Rows are points. The ring and each string are closed loops that go straight from each point to the next, and from the last back to the first. Before rounding, they use only three directions, however many columns there are. How many times does the string pass through the ring? Passing back the other way cancels.

Ring, 10 rows:
[[ -9   8  40  12]
 [-10  40  33  10]
 [-27  61  18   3]
 [-55  60   1  -7]
 [-82  37  -5 -16]
 [-93  16   1 -21]
 [-95 -12  17 -21]
 [-75 -38  36 -13]
 [-53 -41  41  -4]
 [-20 -17  42   8]]
String (22 x 4):
[[-16  21  74   5]
 [  6   5  59  16]
 [  3 -12  39  18]
 [  5 -30  22  21]
 [ -6 -22  78  11]
 [-20 -15  79   5]
 [-41   4  60  -3]
 [-46   3  20  -2]
 [-31  -3  80   0]
 [-17 -13  71   7]
 [ -2 -19  52  15]
 [  1 -15  21  19]
 [ -9  -8  -8  16]
 [ 11   9  28  21]
 [  9  29  67  16]
 [ -9  34  70   8]
 [-39  21  44  -2]
 [-36  13   9   3]
 [ -7  21 -11  16]
 [ 16  36  22  22]
 [ 20  41  64  20]
 [ -6  33  87   8]]
Times through: 1

Ring (9 x 11):
[[ 50   5 -36   9   6 -19  41 -14  24 -12   9]
 [ 38  35 -10   1  13  21   5 -27  30   5  32]
 [ 11  43   4 -11  21  40 -30 -23  32  19  35]
 [-29  30   0 -26  30  42 -62  -5  31  30  26]
 [-54   6 -12 -35  34  22 -71  16  27  30   6]
 [-53 -25 -17 -32  27 -24 -48  33  20  16 -26]
 [-32 -35 -18 -23  18 -51 -19  34  16   2 -39]
 [  1 -36 -26  -9   9 -64  17  24  15 -11 -38]
 [ 38 -18 -39   5   5 -47  44   2  19 -17 -14]]
String, 28 rows:
[[-24  37  47 -26  23  25 -66  -7  28  28  10]
 [-54  36  11 -37  38  59 -94  -1  33  42  30]
 [-63  21 -35 -39  44  64 -88   7  34  42  36]
 [-47   9 -44 -31  38  42 -62   9  31  30  26]
 [-34   4 -46 -25  33  27 -45   9  29  22  19]
 [-57  12 -46 -35  42  53 -74  10  32  36  31]
 [-64  26 -19 -40  43  65 -95   6  34  44  34]
 [-51  14 -57 -32  42  58 -68   7  33  34  38]
 [-24   9 -37 -22  30  26 -39   4  29  20  20]
 [-13  19   5 -19  22  14 -39  -3  27  18  10]
 [ -6  39  53 -19  17  16 -50 -13  27  22   8]
 [ -1  26  28 -15  16   5 -32  -8  26  15   5]
 [  4  48  42 -15  18  30 -44 -22  30  22  22]
 [ 15  73  44 -12  21  63 -50 -39  35  28  49]
 [ 18  61   0  -9  24  68 -35 -36  36  24  58]
 [  9  32 -58  -9  29  58 -18 -21  35  18  55]
 [  2  10 -30 -12  21  11 -13  -3  27  10  16]
 [  8  17  -8 -10  17   6 -14  -8  26   9  12]
 [  3   9 -21 -11  19   4 -13  -3  26   8  11]
 [ 18  30  30  -8  12   2 -17 -16  26   9   8]
 [ 34  58  62  -4   9  21 -22 -35  29  13  22]
 [ 32  65  39  -5  15  46 -28 -40  33  19  42]
 [ 16  57  -9  -9  25  66 -33 -34  36  24  57]
 [ -1  38 -42 -14  31  64 -35 -20  36  24  54]
 [-12  11 -59 -16  30  35 -25  -2  31  17  32]
 [-14  21 -35 -19  29  39 -37  -6  31  22  32]
 [ -6   6 -18 -15  20   1 -20   2  25  10   6]
 [ -8  24  29 -18  18   5 -39  -5  25  17   2]]
Times through: 3
